Each row is a point. Each copy is the shape, with its points in the same order, stretched, turned, moved and blurred by noise. Some copies are also mirrored. Which?

Shape, 8 rows:
[[-4.1  2.4 -1.2]
 [-0.6  0.0 -1.2]
 [ 3.2  2.6  0.9]
 [-3.6 -0.1  1.5]
 [-4.2  1.5  0.0]
 [-1.0  0.0 -1.8]
 [-3.8 -1.3  0.9]
 [ 9.0  1.0 -0.3]]
Copy 1, 8 rows:
[[-3.4 -3.0 -1.5]
 [-2.0  0.1  1.3]
 [ 2.6  0.7 -0.7]
 [-1.7 -4.1  2.0]
 [-3.2 -3.8  0.0]
 [-2.7 -0.2  0.6]
 [-2.5 -3.7  2.5]
 [ 5.1  5.8  0.4]]
Copy 1 is: mirrored
Copy 2:
[[-1.9  6.0  1.8]
 [-0.2  2.8 -0.1]
 [-2.9 -1.4  0.3]
 [ 0.4  3.6  3.3]
 [-1.1  5.2  2.7]
 [-0.1  3.2 -0.7]
 [ 1.6  3.6  3.2]
 [-2.2 -5.8 -3.9]]
Copy 2 is: mirrored

Shape, 8 rows:
[[-6.0  5.6  2.3 -2.2]
 [-0.4 -3.6  4.7  1.2]
 [ 0.6 -1.8  1.5  1.7]
 [ 1.7  2.1 -2.3 -2.1]
 [ 0.2  1.4 -1.2 -0.2]
 [-3.5 -2.4  0.4  0.4]
 [-3.6 -1.0 -7.1  2.6]
 [ 0.4  1.7  3.2  1.9]]
Copy 1 (8 x 4):
[[-6.4  2.3  2.9 -2.2]
 [ 1.3 -3.7  2.5  1.8]
 [ 1.4 -1.7 -0.4  0.8]
 [ 1.1  0.3 -2.0 -4.6]
 [-0.3 -0.4 -1.4 -2.5]
 [-2.5 -3.6 -1.0  0.7]
 [-3.8 -2.9 -7.2 -0.2]
 [ 1.3  0.6  1.2  1.4]]
Copy 1 is: only turned
Copy 2:
[[-2.3  6.1  6.9 -2.6]
 [-0.3 -4.1  3.3  3.1]
 [ 1.2 -1.6  1.5  2.2]
 [ 2.8  1.5 -0.2 -3.9]
 [ 2.0  1.6  0.5 -1.3]
 [-3.2  0.1  0.9  1.4]
 [-2.4  4.5 -5.8  1.0]
 [ 3.0  0.8  3.7  1.8]]
Copy 2 is: only turned
Copy 3, 8 rows:
[[-3.8  7.4 -0.4 -4.8]
 [ 4.6  0.4 -3.0 -0.9]
 [ 2.5  0.5 -0.5  0.7]
 [-2.2  0.8  3.9 -0.9]
 [-1.7  1.1  2.0  0.4]
 [-0.7  0.0 -3.0 -0.9]
 [-6.5 -1.6 -2.5  3.4]
 [ 2.5  4.3  0.4  0.6]]
Copy 3 is: mirrored

Shape (12 x 8):
[[ 1.5  4.6  4.0  0.5  1.1 -3.4 -3.2 -1.7]
 [ 5.3 -2.1  1.8 -0.5 -1.1 -1.5  1.8 -2.1]
 [ 1.7 -3.3 -0.2  8.1 -0.1 -2.0  0.1  0.6]
 [-1.6  1.8 -0.8 -1.1  4.3 -3.3  0.9 -1.9]
 [ 3.3 -1.8 -1.0 -0.3  2.6 -1.9 -7.8  1.3]
 [-2.1 -3.1 -1.7  3.3 -1.9 -0.6 -1.4 -0.5]
 [ 5.4  1.2  3.6 -0.7  3.2 -0.8 -6.1 -1.1]
 [ 0.2 -3.2  1.3 -0.4  1.4 -1.6 -0.7  2.9]
 [-2.0 11.0  1.9  5.8  0.4  2.1  0.9  0.1]
 [ 1.5 -1.4  0.3 -0.6  1.3  0.8  1.6 -1.2]
 [-1.4 -2.9  1.5 -0.5  1.6 -0.5  0.8 -1.8]
 [ 1.1  2.2 -1.1 -0.4 -0.7 -0.3  1.4  3.3]]
Copy 1, 12 rows:
[[ 0.4  0.7  1.9  3.2  0.9 -2.2 -4.8  3.9]
 [ 5.2 -3.2 -2.2  2.7  1.8 -0.4 -1.4  0.6]
 [-2.3 -4.8 -3.4  7.7  0.6 -3.1 -1.2 -3.1]
 [-1.9  2.1 -1.9 -0.4  4.2 -3.0 -2.6 -0.1]
 [ 1.3 -1.7 -2.3  2.2 -3.7 -7.1 -7.9 -1.2]
 [-2.9 -3.2 -2.9  1.3 -2.1 -0.9 -1.2 -3.3]
 [ 4.6 -1.1  2.0  3.8 -0.4 -4.4 -8.2  1.5]
 [ 0.2 -2.8 -1.1  0.5 -0.2 -5.9 -0.1 -1.8]
 [-4.5  7.2  3.7  7.2  1.6  1.1 -0.6 -0.4]
 [ 2.1 -1.0 -1.5  0.6  2.3 -0.9 -1.0 -2.3]
 [-0.2 -2.8 -0.4 -0.8  3.1 -1.5 -0.9 -2.4]
 [ 0.2  2.8 -2.1  1.9 -1.4 -3.3  1.6 -1.0]]
Copy 1 is: mirrored
Copy 2 (12 x 8):
[[ 2.5  1.6  2.8 -0.6  0.2 -4.3 -3.1 -1.3]
 [ 4.8 -0.6  4.3  3.2 -1.3  1.4  3.4  0.4]
 [-0.3  0.4 -0.7  7.6  1.1 -0.7  1.8  2.9]
 [ 0.4  3.4  2.6 -2.4  4.6 -2.4  2.5  0.3]
 [ 1.9  3.3  2.8  2.3  3.4  3.5 -5.1  2.1]
 [-3.4  1.5 -0.4  3.3  0.8  2.2  1.2  0.9]
 [ 5.6  0.9  3.9  1.7  2.5  0.4 -4.8 -1.4]
 [ 0.4 -1.4  3.3  0.2  3.2  1.4  0.0  3.6]
 [ 1.4  1.6 -8.1 -2.6 -0.4 -8.4 -1.2 -2.1]
 [ 2.7 -0.1  1.8  0.5  2.3  1.1  3.2  0.0]
 [-0.3 -0.8  3.2  0.3  3.6  1.1  2.8 -0.6]
 [ 1.8  0.9 -1.3 -2.1 -0.1 -0.3  1.3  3.4]]
Copy 2 is: mirrored
Copy 3:
[[ 1.9  5.3  2.6 -0.8  1.9 -5.7  0.1  0.4]
 [ 5.9 -0.6 -0.8 -0.1  1.6  0.2  2.8 -2.6]
 [ 4.1 -4.3  1.7  2.2 -2.6 -3.3 -1.0  3.8]
 [-2.8  0.8 -2.3 -1.8  0.3 -4.2  3.0  0.7]
 [ 1.8 -2.2 -1.5 -3.6  1.8 -4.6 -6.6 -0.4]
 [-0.4 -2.9 -0.1  3.4 -2.9 -2.4 -2.4 -0.9]
 [ 3.8  1.1  2.4 -4.3  4.7 -3.3 -2.9 -0.3]
 [ 0.4 -2.3 -3.3  2.6  2.9 -1.9 -1.0  1.2]
 [-1.9  8.7  6.5  0.7 -4.4 -0.8  0.9  6.5]
 [ 0.8 -1.5 -0.8  0.2  0.9  1.0  1.6 -0.8]
 [-1.1 -2.3 -0.5  2.1  1.9 -1.6  1.5 -1.3]
 [ 0.7  2.4 -3.4  1.4 -0.9  0.9 -0.2  1.9]]
Copy 3 is: mirrored
Copy 4, 12 rows:
[[ 1.7  5.5  3.0 -0.3  0.4 -5.2 -1.1 -1.1]
 [ 6.6 -0.7 -3.3  0.1 -0.7 -1.5  1.8 -1.5]
 [ 1.2 -2.3 -1.4  8.8  1.8  0.1 -0.6 -0.1]
 [-1.8  1.3 -0.9 -2.9  4.3 -3.7  1.4  0.7]
 [ 2.9 -1.1  0.9 -0.4  2.9 -3.3 -7.6 -0.7]
 [-2.4 -2.8 -1.4  3.4 -1.1  0.6 -1.9  0.4]
 [ 6.1  1.6  3.6 -1.2  2.1 -3.8 -3.6 -3.2]
 [ 2.6 -3.3  0.0 -0.1  0.9 -2.7 -1.0  3.1]
 [-2.8 10.3  5.4  3.0  1.1  3.2  3.5  1.2]
 [ 2.8 -1.8 -1.0 -1.3  1.3  0.2  1.8 -0.2]
 [ 0.4 -3.5  0.2 -1.2  0.6 -2.0  1.5 -0.1]
 [ 2.0  2.2 -1.8 -0.8  0.1  1.0  0.3  4.4]]
Copy 4 is: only turned

Shape (15 x 9):
[[-0.3 -2.1 -3.0 -0.8  3.5 -0.4  1.8  3.4  0.9]
 [-0.7 -0.5 -0.8  3.9  1.0  0.6  0.1 -4.0 -7.0]
 [-4.3  2.8 -1.8 -0.1  2.2  0.3  0.1 -0.8  1.9]
 [ 0.6  1.1 -2.0  1.9  1.1  2.0 -5.7  2.5 -2.5]
 [-3.2  2.2  0.9 -2.0  1.5 -4.1  2.0  0.2 -0.2]
 [-2.1  0.4 -4.0 -1.3 -0.4  2.8 -1.7 -0.2  1.5]
 [ 0.5  2.4 -1.6 -2.1 -2.1 -0.3  2.6  0.3  4.2]
 [-2.3  6.8  2.9  1.6  3.3 -2.1  1.5 -1.4 -0.3]
 [ 1.1  0.5 -0.5  0.4  3.3  1.0 -1.6 -2.3 -2.1]
 [ 1.5  0.2 -0.1  4.7  2.1 -3.3 -2.8 -2.0 -3.7]
 [-3.2  3.5  2.4  3.2  1.6  1.8  2.3 -3.8 -6.1]
 [ 0.9 -4.1  3.0  6.3  4.6 -0.2 -1.7 -4.2 -2.9]
 [-2.7 -1.1  0.1 -4.7 -2.4  1.8 -0.5  3.6  3.2]
 [-3.8 -0.2  0.7  5.1  2.1 -2.5 -1.3 -5.7 -5.7]
 [-2.4  0.8 -3.6  0.6 -2.9  2.8  0.0  5.5  3.7]]
Copy 1 (15 x 9):
[[-3.4  3.7 -1.9  0.3  2.5 -2.4 -0.4  1.7  1.7]
 [ 1.2 -3.1 -0.1  2.1  2.4  2.8 -3.0 -3.6 -5.1]
 [-3.3  5.7  1.1  0.0 -1.6  1.2 -3.6 -3.0  2.1]
 [ 1.4  0.8 -0.2 -1.8  3.1 -2.4 -8.2 -0.4  0.9]
 [-3.3  5.0  3.7 -1.1 -0.6  0.6  0.7 -0.9  0.0]
 [-3.2  2.0 -2.9 -1.6 -2.4  0.2 -4.5 -0.9  2.4]
 [-1.0  3.4 -1.1 -3.3 -4.4  0.3  2.1 -0.8  3.9]
 [-0.2  6.9  3.8 -0.4  0.6  3.6 -1.6 -3.9  0.7]
 [-0.7 -0.2 -0.2 -1.6  3.2  0.8 -3.1 -2.8  0.3]
 [ 1.5 -0.9  2.0  0.7  2.3 -1.5 -2.1 -5.5 -1.9]
 [ 0.8  1.4  2.2  2.0  2.2  7.5 -3.3 -3.4 -4.1]
 [ 0.7 -5.9  2.5  3.7  5.5  1.2 -1.5 -4.5  0.9]
 [-3.6  2.6  1.1 -3.3 -2.8 -0.2 -3.4  5.3  4.4]
 [-0.7 -1.9  3.5  3.2  1.6  1.9 -4.4 -7.3 -5.0]
 [ 0.3  4.8 -2.5 -0.1 -4.5 -1.9 -4.2  4.1  4.5]]
Copy 1 is: only turned
Copy 2, 15 rows:
[[ 1.3 -3.8 -4.6 -2.9  1.8 -2.4 -0.6  1.5  1.6]
 [-0.8 -1.7 -0.8  2.9 -2.4 -0.6  2.0 -5.3 -5.3]
 [-3.4  2.2 -3.1 -2.3 -0.6  0.9  0.8 -1.4  1.0]
 [ 2.2  1.4 -3.3 -0.2  0.5  0.3 -3.8  1.0 -4.9]
 [-3.6  1.2  0.0 -0.4  0.9 -3.9  2.2 -1.0  2.5]
 [ 0.8  0.9 -3.7 -3.8 -3.4  0.5 -1.5  0.2 -0.5]
 [ 2.7  1.8 -1.9 -2.2 -1.6 -1.2  1.0  0.2  5.2]
 [-3.9  4.4  0.2  1.3  3.5 -0.2  3.6 -3.9  1.0]
 [ 0.6 -1.0 -0.1 -1.1  0.9 -0.3 -1.0 -3.9 -1.9]
 [-0.7 -0.5 -1.3  4.3  1.0 -1.6 -2.3 -4.6 -1.8]
 [-2.9  1.3  1.1  1.9 -0.7  1.0  5.8 -4.6 -4.8]
 [-2.3 -5.4  1.5  4.5  1.8  2.6 -2.1 -5.4 -1.5]
 [ 0.9  0.2 -0.4 -3.9 -2.2 -0.7 -1.1  5.5  2.5]
 [-6.1 -0.7  0.0  4.9 -1.9 -0.1  0.8 -6.3 -3.5]
 [ 2.9  1.5 -6.8 -2.0 -2.2  1.1 -0.5  6.1  0.9]]
Copy 2 is: only turned
